Every row gives one point. The points of each table are mixes of a few directions, plus a little noise. Count the directions of each table, and those that both share. Where both have some left over, give the other angles between the two spaces (their principal angles), to ten degrees, smallest first.

First (7 x 2):
[[0.63, -3.02],
[-0.50, 2.97],
[-0.34, 2.11],
[0.29, -1.06],
[0.49, -2.41],
[0.01, -0.02],
[-0.23, 1.36]]
Second:
[[-0.38, 1.79],
[-0.41, 2.04],
[-0.23, 1.04],
[0.25, -1.33],
[0.71, -3.54]]
Directions: first 1, second 1, shared 1

First:
[[0.86, 1.65, -0.12, -1.86],
[-0.85, -1.60, -0.16, 1.50],
[-0.09, -3.10, -0.92, 0.48],
[-0.48, -1.60, -1.14, -0.04],
[1.74, 2.03, 0.22, -2.50],
[-2.00, 3.61, 1.46, 2.03],
[0.73, -0.70, 0.73, 0.33]]
Second:
[[2.62, 0.21, -1.84, 1.09],
[1.75, -0.11, -0.62, 1.29],
[-1.72, 0.06, 0.83, -1.11],
[-1.40, -1.29, 4.18, 2.19],
[1.16, 0.53, -1.76, -0.54],
[0.94, 0.15, -1.06, 0.13],
[-0.51, 0.53, -1.56, -2.14],
[-2.70, -0.21, 1.97, -1.07]]
Directions: first 3, second 2, shared 1; angles 70

First:
[[-1.02, 0.77, 0.98, -0.69, -1.56, 1.02, 0.26, 0.23],
[0.35, -1.46, -1.97, -0.60, -0.96, -0.20, -0.63, -1.70],
[-1.23, 0.42, 1.09, -0.76, -1.43, 1.26, 0.32, -0.18],
[1.93, -0.59, -3.27, 1.73, 2.51, -1.04, -0.53, -0.62],
[0.98, -0.82, -0.09, 1.77, 4.16, -0.10, 0.39, -0.47],
[-0.73, 1.84, 0.25, -0.90, -3.15, 0.01, -0.17, 1.50],
[-2.18, 0.61, 2.84, -2.28, -3.92, 1.16, 0.26, 0.34],
[1.34, -2.40, 2.54, 0.38, 3.76, -2.72, 0.13, 0.18],
[1.09, -0.87, -2.68, 0.14, -0.24, -1.01, -0.75, -0.89],
[-0.60, 2.57, 0.42, 1.19, 0.73, 1.53, 0.71, 1.55]]
Second, 7 rows:
[[0.59, 0.02, -0.33, -1.29, 1.38, -0.12, 0.20, 1.28],
[-0.09, -2.38, 1.19, -0.39, -1.31, 2.42, -1.70, 1.33],
[-1.84, -1.67, 2.36, -0.69, 1.13, 2.83, -3.11, 1.02],
[0.33, 1.74, -2.87, 0.95, 0.31, -2.68, 3.36, -0.79],
[-0.20, 0.78, -2.29, 1.59, -0.89, -1.69, 2.63, -0.96],
[1.74, 0.16, -0.11, 0.15, -1.93, -0.71, 0.56, -0.63],
[-0.57, 1.29, 2.04, -0.35, 1.34, -0.08, -1.97, -1.32]]
Directions: first 4, second 4, shared 0; angles 50, 50, 60, 90

First, 11 rows:
[[-1.68, 0.45, 1.25, -1.41, -2.92, 4.11, 0.42, -2.87, -0.67, -1.32, 1.32],
[1.38, -0.34, -1.02, 1.00, 2.16, -3.32, -0.14, 2.31, 0.51, 1.01, -1.22],
[-0.39, -0.26, 0.32, -1.81, -4.20, 2.82, 1.63, -2.59, -0.84, -1.61, 0.04],
[-1.24, 0.64, 0.84, 0.61, 1.77, 0.68, -1.50, 0.15, 0.30, 0.50, 1.21],
[1.24, -0.48, -0.83, -0.25, -0.76, -1.28, 1.11, 0.48, -0.02, -0.10, -1.15],
[0.98, -0.72, -0.64, -1.70, -4.07, 0.98, 2.45, -1.65, -0.75, -1.45, -1.12],
[-0.35, 0.47, 0.18, 1.43, 3.49, -1.51, -1.88, 1.68, 0.62, 1.20, 0.47],
[-1.94, 0.63, 1.39, -0.62, -1.08, 3.40, -0.67, -1.99, -0.35, -0.74, 1.76],
[0.51, 0.09, -0.47, 1.32, 3.15, -2.51, -1.16, 2.17, 0.59, 1.22, -0.28],
[1.15, -0.42, -0.73, -0.38, -0.91, -1.08, 1.07, 0.32, -0.15, -0.14, -1.04],
[0.29, 0.17, -0.31, 1.48, 3.51, -2.39, -1.44, 2.19, 0.66, 1.45, -0.05]]
Second:
[[-0.40, -2.58, -0.39, 0.09, 0.67, -1.16, 0.24, -0.63, -0.46, -0.46, 1.49],
[1.52, -1.44, -0.62, 0.81, 0.85, -0.85, 0.49, 0.28, -0.27, 0.04, 0.75],
[3.73, -0.57, -0.95, 0.95, -0.51, 0.16, 1.59, 0.40, -0.41, -0.04, -0.14],
[-1.54, 3.00, 1.14, -0.09, 0.41, 1.51, -1.55, 0.48, 0.70, 0.68, -0.73],
[1.93, -4.66, -0.23, 1.29, 0.51, 1.77, 1.25, -2.56, -1.60, -1.29, 4.99],
[-0.89, -1.67, 0.45, 1.63, 3.82, -0.53, -1.75, 0.17, -0.02, 0.55, 3.15],
[-1.24, 3.86, 0.47, -1.82, -2.85, 0.84, 0.03, 0.49, 0.76, 0.15, -3.79],
[-2.28, 2.97, 0.15, -1.85, -1.62, -1.31, -0.48, 1.15, 1.00, 0.41, -3.95],
[-1.67, 1.04, 0.26, -1.31, -1.47, -0.03, -0.05, -0.23, 0.25, -0.22, -1.48],
[0.85, 0.05, -0.28, 0.31, 0.19, -0.36, 0.21, 0.46, 0.05, 0.18, -0.31]]
Directions: first 2, second 4, shared 2

First, 9 rows:
[[0.09, -0.26, -0.32, 1.94, 0.00, -0.15, 0.07, 0.94, 0.39, 0.94, 1.22, 0.35, 0.49, 1.05],
[-0.07, 0.04, -0.49, 1.20, 0.26, -0.18, -0.19, 0.46, 0.41, 1.40, 0.74, 0.33, 0.07, 0.86],
[-0.41, 0.46, 0.40, -4.25, 1.03, -0.34, -0.99, -1.81, -0.23, 1.21, -2.35, -0.41, -0.97, -0.82],
[0.40, -1.07, 1.59, 2.29, -1.22, 0.59, 1.26, 1.74, -0.38, -1.65, 2.02, -0.23, 1.93, 0.85],
[-0.15, -0.56, 1.20, 0.60, 0.45, -0.17, -0.01, 1.31, 0.44, 2.90, 1.39, -0.13, 1.66, 2.43],
[-0.37, 1.16, -1.55, -3.21, 0.86, -0.36, -1.05, -2.46, -0.14, -0.01, -2.86, 0.09, -2.49, -2.16],
[0.13, 1.14, -4.75, 4.14, 0.59, -0.59, -0.87, -0.56, 1.23, 0.99, 0.27, 1.57, -2.78, -0.56],
[0.69, -0.46, 0.06, 2.66, -1.92, 0.69, 1.46, 0.84, -0.72, -4.82, 1.12, -0.10, 0.55, -1.46],
[-0.29, -0.70, 4.09, -5.34, -0.10, 0.45, 0.38, -0.63, -1.13, -0.82, -1.45, -1.54, 1.64, -0.23]]
Second, 11 rows:
[[1.44, 1.70, 0.89, 0.66, -0.62, -3.79, -1.03, 0.91, 1.38, -2.33, -1.01, -1.21, -0.24, -0.74],
[0.86, 0.99, -0.83, 0.01, -0.92, -0.35, 0.80, 1.13, 1.06, -3.52, -0.09, -1.18, 1.76, 0.28],
[-1.12, -0.44, -2.47, 0.30, 1.63, 1.71, -0.51, -2.33, -1.46, 2.50, -0.54, 2.03, -2.78, -1.00],
[0.22, -0.59, 0.48, 2.74, 0.16, 0.20, 0.63, 0.96, -1.13, -1.02, 1.55, 0.52, 1.68, 1.11],
[0.22, 1.07, -1.59, -0.95, -0.68, -0.59, -0.37, 0.35, 2.16, 0.48, -0.63, -0.78, -0.87, -0.28],
[-0.21, -0.87, 1.69, -0.49, -0.77, 0.37, 0.17, 0.40, -0.04, 0.57, 0.44, -0.31, 0.40, 0.00],
[1.58, 1.85, 0.23, -0.04, -1.77, -3.12, -0.32, 3.00, 3.83, -1.13, 0.18, -2.50, 1.75, 1.39],
[-1.60, -2.52, -0.19, -0.12, -1.06, 3.86, 0.65, -1.25, -0.47, 3.72, 1.01, 1.44, -3.23, -1.99],
[0.17, 1.36, -1.17, -2.00, 1.23, -0.84, -0.47, -0.34, 0.53, -0.51, -1.35, -0.62, 1.11, 1.05],
[0.18, -0.32, 2.39, 1.46, 2.09, -1.16, -0.06, 0.38, -2.61, -0.42, 0.70, 0.41, 2.99, 2.32],
[-1.65, -2.33, 0.63, -1.50, 0.77, 3.64, 0.42, -2.96, -3.37, 1.80, -0.31, 2.01, -2.45, -2.18]]
Directions: first 3, second 6, shared 3

First (9 x 20):
[[-0.70, -2.87, -0.98, -1.92, 1.37, -5.28, 0.10, 2.35, 1.16, -2.10, 0.81, 2.18, 0.08, -0.10, -4.46, 2.03, -0.34, 0.35, 3.51, -4.88],
[-0.64, 4.45, 0.41, -2.22, 2.43, 2.75, 0.81, -0.40, 0.94, -1.28, 1.57, -5.09, -0.25, -0.46, 5.38, -1.10, -1.38, -0.27, 1.33, 1.35],
[-0.13, -2.53, 0.20, 1.25, -0.30, -1.07, -0.33, 0.55, 0.37, 0.10, -0.25, 1.91, 0.02, 0.27, -2.09, 0.79, 0.95, -0.04, 0.11, -1.31],
[0.52, 2.99, -1.59, -3.46, -0.20, -1.87, 0.45, -0.10, -1.28, -0.48, -0.05, -0.77, 0.20, -0.56, -0.08, -0.52, -2.17, 0.57, 0.60, 0.31],
[0.76, 3.47, -0.90, -1.89, -0.89, 0.65, 0.29, -1.08, -1.59, 0.57, -0.45, -1.35, 0.13, -0.40, 1.60, -1.24, -1.55, 0.31, -1.12, 2.30],
[0.87, 0.54, -0.69, -0.05, -1.83, -0.32, -0.20, -0.76, -1.60, 1.16, -1.11, 1.25, 0.19, -0.05, -0.97, -0.52, -0.38, 0.30, -1.70, 1.40],
[-0.04, -2.38, 1.28, 3.40, -0.73, 2.04, -0.51, -0.43, 0.40, 1.16, -0.51, 1.10, -0.10, 0.52, -0.01, 0.09, 1.90, -0.41, -1.58, 0.73],
[-0.02, -2.48, 1.01, 2.99, -0.77, 1.26, -0.49, -0.23, 0.31, 0.98, -0.53, 1.46, -0.06, 0.50, -0.65, 0.25, 1.72, -0.32, -1.30, 0.28],
[-0.61, -1.21, 1.25, 1.89, 0.89, 1.85, -0.11, 0.11, 1.31, -0.10, 0.52, -0.68, -0.22, 0.31, 1.27, 0.19, 1.24, -0.47, 0.15, -0.18]]
Second (8 x 20):
[[1.45, 1.28, 1.80, -3.43, 5.03, -0.18, -0.03, 0.07, 1.60, -0.77, -0.45, 0.23, 2.37, 1.94, 1.08, 1.88, -0.25, -2.19, -0.45, -0.87],
[-0.42, 0.52, -2.72, -0.98, -2.65, 0.00, 0.45, 1.21, -4.52, -2.14, 2.14, -1.75, 1.34, 1.49, -1.26, 0.55, -0.04, 1.19, 1.92, 1.85],
[-0.36, -1.48, -0.20, 0.65, 0.06, -0.39, 0.85, 0.29, 0.85, -0.05, -0.88, 0.00, 1.03, -0.41, -1.11, -1.57, 1.39, 0.52, -0.01, 1.54],
[-1.29, -0.88, -0.90, 1.14, -2.52, 0.35, -0.54, 0.98, -2.94, 2.80, 0.20, 0.28, 0.77, 0.17, -1.17, -0.06, 2.17, 2.10, -0.56, 2.26],
[0.46, 1.53, 1.15, 0.62, 1.12, 0.30, -0.36, -1.28, 2.25, -0.98, 0.44, -0.11, -2.36, -1.18, 2.17, 0.71, -2.74, -1.88, -0.20, -3.56],
[-0.35, 2.27, 0.15, -0.77, 0.89, 1.51, 0.08, -1.53, 0.69, 0.88, 0.64, -1.38, -0.47, -0.38, -0.71, -5.22, -0.45, 0.33, 1.71, 3.20],
[1.41, -2.76, 0.78, 0.51, -0.98, -1.43, -0.74, -0.05, 2.09, 0.55, -2.51, 3.21, -2.18, -0.50, 0.13, 2.59, 0.46, 0.23, -2.36, -3.32],
[-0.99, -0.37, -0.23, 2.19, -0.97, -0.12, 0.47, 0.14, -0.02, -0.35, 0.61, -0.66, -0.28, -1.23, 0.72, 0.73, -0.53, -0.30, -0.25, -1.14]]
Directions: first 3, second 6, shared 0; angles 30, 50, 50

First, 9 rows:
[[-0.56, -1.00, -2.04, -1.09, 2.46, 1.06, -1.48, 2.31, -1.05, -0.75, -2.25, 0.81, 2.26, 0.24, -0.59, 1.38, -4.34, -1.15, -2.25, -2.12, 0.28, 1.25, 0.26, -2.91, 0.69, -2.04, -1.77, -2.36, 1.51, 0.66, -1.67, 0.60],
[0.50, 0.67, 1.48, 1.19, -0.34, -0.67, -0.36, 0.26, -0.06, -0.60, -0.37, 0.04, 0.36, -1.39, -0.69, -0.28, 0.02, 1.41, -0.49, -0.60, 0.21, 0.33, 1.11, 0.47, 0.61, 0.37, 0.03, 0.36, -1.01, 1.79, 0.11, 0.68],
[-1.29, -0.11, -3.61, -2.89, -2.04, 0.71, 0.70, -1.36, 0.87, 1.89, 1.95, 0.39, -2.45, 1.42, 1.87, -0.07, 2.48, -2.90, 2.07, 2.82, 0.44, -2.72, -3.48, 0.92, -1.47, -0.31, 0.98, 1.39, 1.50, -3.24, -0.13, -2.90],
[-0.17, -1.73, -0.45, 0.63, 1.00, 1.10, -1.26, -1.24, -0.57, 1.14, -1.10, -0.99, -0.20, -0.83, -0.01, 1.12, 1.15, -0.47, 0.69, -1.97, -0.87, 0.13, 1.06, 0.09, 1.29, 0.69, 0.22, 1.56, 0.40, -1.31, -1.26, -0.09],
[0.65, -0.94, 2.52, 1.26, 3.00, 0.07, 3.03, 0.89, -0.94, -0.87, 1.20, -1.15, 1.04, 4.30, 0.15, -0.16, -1.63, 0.69, -0.79, 0.71, -1.19, 2.98, 1.04, -1.39, -1.30, 0.54, -0.55, -3.67, 0.20, -2.12, 2.08, 2.50],
[-1.05, 1.21, 1.46, 2.76, -4.21, -0.58, 1.90, 1.42, -2.28, 1.11, 3.68, -0.50, -2.93, -2.64, -0.25, 0.50, 4.38, 1.04, 0.35, 2.21, 2.34, -2.35, 0.10, 4.18, 0.01, 1.77, 0.72, 0.55, -1.03, 0.60, 0.15, 0.04],
[-0.18, 0.12, -0.55, -0.61, -1.90, 0.47, -3.86, -0.98, 2.25, -1.42, -2.60, 1.52, -0.39, -1.67, -1.94, -0.63, -1.87, 0.90, 1.12, -1.59, 1.04, -1.92, -0.05, 0.81, 0.19, -1.71, -0.70, 2.11, -0.19, 2.71, -0.95, -2.27],
[-0.28, 0.30, 0.10, 0.34, -0.72, -0.21, 1.08, 0.28, -0.66, 0.59, 1.26, -0.27, -0.67, -0.17, 0.41, 0.13, 1.34, -0.17, 0.05, 0.93, 0.34, -0.39, -0.31, 0.74, -0.14, 0.57, 0.33, -0.06, -0.02, -0.48, 0.14, 0.08],
[2.35, 1.51, 1.09, -1.64, 2.75, -2.07, 0.16, -1.56, 2.38, -1.09, -1.84, 0.31, 2.94, 0.81, 1.03, -1.95, -1.50, 0.69, -0.74, -0.41, -2.50, 2.74, 0.23, -2.89, 0.20, 0.12, 0.79, 0.29, -1.29, 1.32, 1.55, 1.33]]
Second:
[[-0.51, 0.76, -0.93, -0.33, -0.97, -0.17, -1.53, -0.28, 2.00, -2.03, -0.52, 1.47, -0.63, 0.80, -2.44, -0.62, -4.12, 0.09, 0.09, 0.19, 0.75, -1.45, -2.87, -0.43, -1.24, -2.17, -1.29, -2.16, -0.30, 0.61, 1.59, -2.12],
[0.31, 2.71, -0.68, -0.46, -0.90, -2.10, 1.71, -0.14, 0.20, 0.53, 2.08, 0.42, -0.12, -1.30, 0.65, -0.66, 0.94, -0.53, -0.87, 2.18, -0.21, -0.64, -2.80, -0.28, -0.09, 0.47, 0.92, -0.90, -1.32, 0.06, 1.57, -0.06],
[-0.10, 0.44, -1.09, -0.79, -0.05, -0.19, -1.58, 0.47, 0.94, -1.21, -1.53, 0.89, 0.47, -0.15, -0.88, -0.29, -2.97, 0.14, -0.74, -0.65, 0.29, -0.44, -0.94, -1.01, -0.10, -1.46, -0.76, -0.97, 0.35, 1.59, 0.22, -0.79],
[-1.21, -3.01, 1.43, 0.55, 0.33, 3.78, 0.33, 4.63, -3.32, -0.17, 0.50, 1.78, 1.95, 1.17, -1.28, 1.90, -0.48, -1.19, -0.01, -0.71, 3.90, 0.55, 4.47, 0.36, -0.26, -1.61, -2.74, -0.04, 1.46, -0.45, -5.48, 1.97],
[0.93, 1.10, 0.36, 1.28, 0.17, -2.24, 0.81, -4.10, 1.05, 1.63, 0.67, -3.02, -2.26, -0.84, 1.73, -0.67, 3.68, 1.07, 0.87, 0.31, -3.48, -0.05, -1.50, 1.07, 0.75, 3.25, 2.90, 1.06, -1.19, -1.47, 3.52, -0.35],
[0.50, 0.65, -0.62, -2.04, 0.35, -0.36, 0.13, 0.99, 0.14, 0.05, -0.77, 0.88, 1.62, -0.53, 1.46, -0.42, 0.07, -0.47, -0.77, 0.35, 0.14, 0.79, 0.77, -1.12, 0.24, -0.44, 0.35, 0.99, 0.34, 1.59, -1.16, 0.61],
[-0.25, -2.23, 1.15, -1.69, -0.07, 2.91, 0.07, 2.47, -0.28, -0.78, -0.36, 2.28, 1.94, 2.72, -0.33, 0.08, -0.52, -0.85, 1.31, 0.37, 2.89, 0.49, 3.34, -0.08, -1.47, -1.96, -1.94, 1.45, 1.28, -0.14, -4.00, 0.74],
[0.31, -1.23, 1.38, 2.77, 0.32, -0.27, -0.15, -4.29, 0.60, 1.06, 0.27, -3.27, -2.96, 0.61, 0.04, 0.03, 2.77, 1.46, 1.91, -0.99, -2.87, -0.20, -0.10, 1.99, 0.51, 2.75, 1.74, 0.96, -0.57, -2.66, 2.89, -0.75],
[0.19, 0.94, -0.95, 0.65, 0.54, -1.41, 0.03, 0.11, -1.34, 0.88, -0.31, -1.31, -0.01, -2.40, 1.04, 0.58, 0.75, 0.19, -1.81, -0.80, -1.22, 0.58, -0.25, -0.45, 1.63, 1.27, 0.99, -0.40, -0.14, 0.95, 0.56, 0.77]]
Directions: first 6, second 5, shared 3; angles 30, 80
